Each wall is flat, endless, passes through zero and stands at right angles to its row. A trip goes straight from one point to another. List the walls that it crosses, first one first.
In the rows, zero is written as 128.

Walls:
(1): [ 62 100]
(2): [121 146]
(3): [114 138]
(4): [103 160]
Trips:
[154 141] to [ 78 160] => 4, 3, 1
[202 146] to [68 90] => 1, 3, 4
[204 129] to [159 107] => none
[161 122] to [127 135] => 2, 4, 3
[103 128] to [133 142] => 1
[ 99 143] to [ 36 156] => none
[111 176] to [104 200] => none
[156 155] to [150 152] => none
[125 111] to [114 145] => 3, 4, 2
[117 166] to [122 161] => none

Walls:
(1): [123 194 194 173 144  69 213 155  59]
(2): [173 129 132 100  92 141  77 111 120]
(3): [109 117 107 152 111 147 146  93 100]
(4): [166 166 172 118  81 136  93 176 134]
Trips:
[ 86 115 156  70 128 114 190 173 123] to [176 148 135  71 112  67 122 113 197] => 4, 2, 1
[ 94 167 171 148 139 162  76 103 115] to [ 92 159 143  48 166 102 149 127  95] => 3, 2, 4
[147 124 103 107 131 117  87 130 101] to [189 154  66  89  84 122 151 126 159] => none
[153 157 111 150 149 158 149 143 115] to [174  94 153 191 167  98 142  72 107] => 4
[202 136 153 123  86 125 129 122 108] to [146 204 157 124  97  76  98 111  66] => none
[ 87 126 147 129 186 121 124 151 132] to [115  83 117 132 120 205 117 119 179] => 1, 3, 2

Walls:
(1): [116 135 113 141 129  93 122 109 179 130 148  74 131 132  83 121 113 163
 133 147]
(2): [150 173 134 153 116 106 118 109 140 134 123  84 120 144 191 186 114 167
 126  23]
(3): [ 83 105 194 109 116 138 144 117 149 144  83 125 118  87  91 119 119 147
 172 124]
(4): [108 131  92 174  93 105 227 162  89 135 134 109  83 111 124 189 107 113
  97  99]
(5): [129 148 142 164 146 139 121  84  57 105 177 150 117 136 227  86 108 113
 169 165]
Trips:
[200 169 157 179 110  90 138 181  94 160 129 141  79 110 101 175 139 162
 155 150] to [138 136 155 208 169  59 126 141 122 128 128  83 179 115 116 182 206 120
  63  96] => 1
[163  28 196 147 106 134 186 130 118 168  83 126  97 157  90 124  82 184
 148 145] to [163  87 156 156 172 158  90 118  92 125 134 146 113 150  94  87 130 129
  58 157] => 1, 4, 5, 3
[196 131 122 130 105 131 110 135 140 115 116  59  55 132   7  95 169 116
 152 112] to [131 134 159 166 168 162 179  93 141 122 156 108 146 122  83  78  68 146
 127 102] => 4, 5
[113  92 155 109 147 147  86 143 177 137 161 104 117 105 164 119   9  77
  97 120] to [ 90  97 128 176 183 133 122  84 134 154 133 100 117  96 157 107  92  94
 100 132] => 2, 4
[ 83 170 110 133 204 132  65 134 102 132 185 126 186 157 161  72 141 138
 105 154] to [137 123 180 118 126  75 166 130  57 138 125 139 103 106 110 143 177 173
 100 133] => 1, 4, 3, 5
[167  78 110 125 134 114 125 145 128 143 100 105  80 157  77 174 195 146
 183 131] to [100 137 137 150 156  90  88 124 122 103 153  81 155 155 116 112 141 142
 146 203] => 4, 3, 5

Walls:
(1): [159 112 123 137  90 139  64 185  77 126 148 141 130 146  71  96 111 156
  75 124 119 118 133 114 115 155 171 134  82 131 141 172 177  90 134 205
 138 101 145 138 143  90  92 194  90 126  82  67]
(2): [110 147 144  13 118  78 126 112  73  78 111 101 110 204  89 136 114 186
  97 126 122 130 113 194 151 140 133 139 109 137 135 110 113 122 165 110
 124 130 156 116 149 161 178  81 136 200 159 112]
(3): [145 137 155 140 187 140 147  50 169 166  99 192 144  46 143 159  75  93
 165 122 115 139 129 119 189 103 145 101 159  65 174 101 167  99  82 139
  95 122 116 117 133  91 126 128 105 200 117  89]
(4): [108 113 192 146  91 145 101 102 147 145  58 117 159 156 189 134 103  73
 161 181 112 150 150 110 122 179 127 147  88 141 245 145 166 103  97 142
 146 132 169 135 106 129 127 141  97 141 134  71]
(5): [138 145 174 135 146  87 122 124 159 145 122 182 135 134  78  92 112 174
 144 130 124 120 194 141 122 141 146  72 100 112 139 106 157 198 170  80
 145 124 157 123 129 124 132 116 163 138  61 113]
(6): [156 131  71 100 148 116 201 134 101 149 164 121 168 128 162  78 147 152
 131  91  95 130 114 146 122 107  97 126 115  48 168 158 169 157 114 132
 141 179 179  55 171  92 148  70 114  91 189 105]
(7): [123 133 157 104  83 178 121 150 161 178 150 156 144 171  74 182 155 177
 148 147  42  72 175  77 103 187 137 104 154 133 129 117 123 184 185 131
 172 181 134 151 169 150 154 159 136 127 127  78]
Trips:
[112 106 154 166  36 120 153  85 158 144 151 101 187  89 108 146 130 140
  97 116 141 140 114 137 140 104  82 115 107 140 148 179 129  43 103  87
 176 123 127 180 122 127 165 128  73 175 118 139] to [127 181 191  90 149 107 159 138 139 126 102 172  98  63 118 122 143 117
 105 111  81 171 149 161  75  96  66  74 166 155 110 105 138 122 172 136
 123  95 136 137  55 114 103 106 149  82 116 148] => 1, 5, 4
[156  62 185 123 171  50 183 158  74 154 187 118 159 138 135 119 141 161
 161 147 120 121 106  76 118 178 175  85 173 141 128 135  80 133  89 145
 159 167  83 148 127 172  71 131  81  72 136  85] to [144 133 131 154  90 201 109 151 177 162 108  66 169 171 119 133 137 136
 122  98 111 201 147 138 173 152 145 164  72 142 201  99 165 133 154 159
 134 155 165 134  76 114 102 130  98  83 137 124] => 4
[187 136 155 138 169 160 105 132 197 118 154  88 168  91 161 102 130 109
 142 158 139  87 163  87 146 135 105 111  81 141 112 105 215 166 132 173
 145  80 169 155 149 129 147  58 100 165 125 203] to [133 160 116 122 115 172 143 160  77 172 177 120 152 117  78 125 130 141
 131 142 193 108 118 114 128 155  83 109 134 142  71 132  73 105  90 137
  62 142 174 143 128 135  88 151 165 171 148 167] => 4, 6, 3, 5, 1
[162 141  96 152 156  63 101  48 115 137 123  91 170 135 118 131  80 185
 158 145 116  83 153 169 117 139 162 132 120 114 132 130 158 165 142 161
 110  93  78 178  87  86  76 131 107 134  75  84] to [163 181 113 130 126 132 108  98 125 111  80 131 131  90  96 118 147 122
 136 156 224 147 117 123  98  92 120 120 114 164 125 111  33 136 103 128
 137 135 165 168 125 124  78 121 129 128 123  92] => 4, 1, 3, 5
[149 123 174 144 181 120 152  86 135 129 102  98 138 160 125 165 121 159
 108 170 113 160 138 162 136 121 119 164 131 133 102  93 145 101  83 123
 170 132 146 174  73 119  88 103 167 166 185  99] to [ 93 134 180 173 116 120 142  97  63  69  97 107 114 104 133 155  86 177
  87 114 176 127 132 108 139  94 141  71 171 112 130  99 118  79 107 121
 158 140 124 118  97  56 150 117 141 153  42 194] => 5, 4
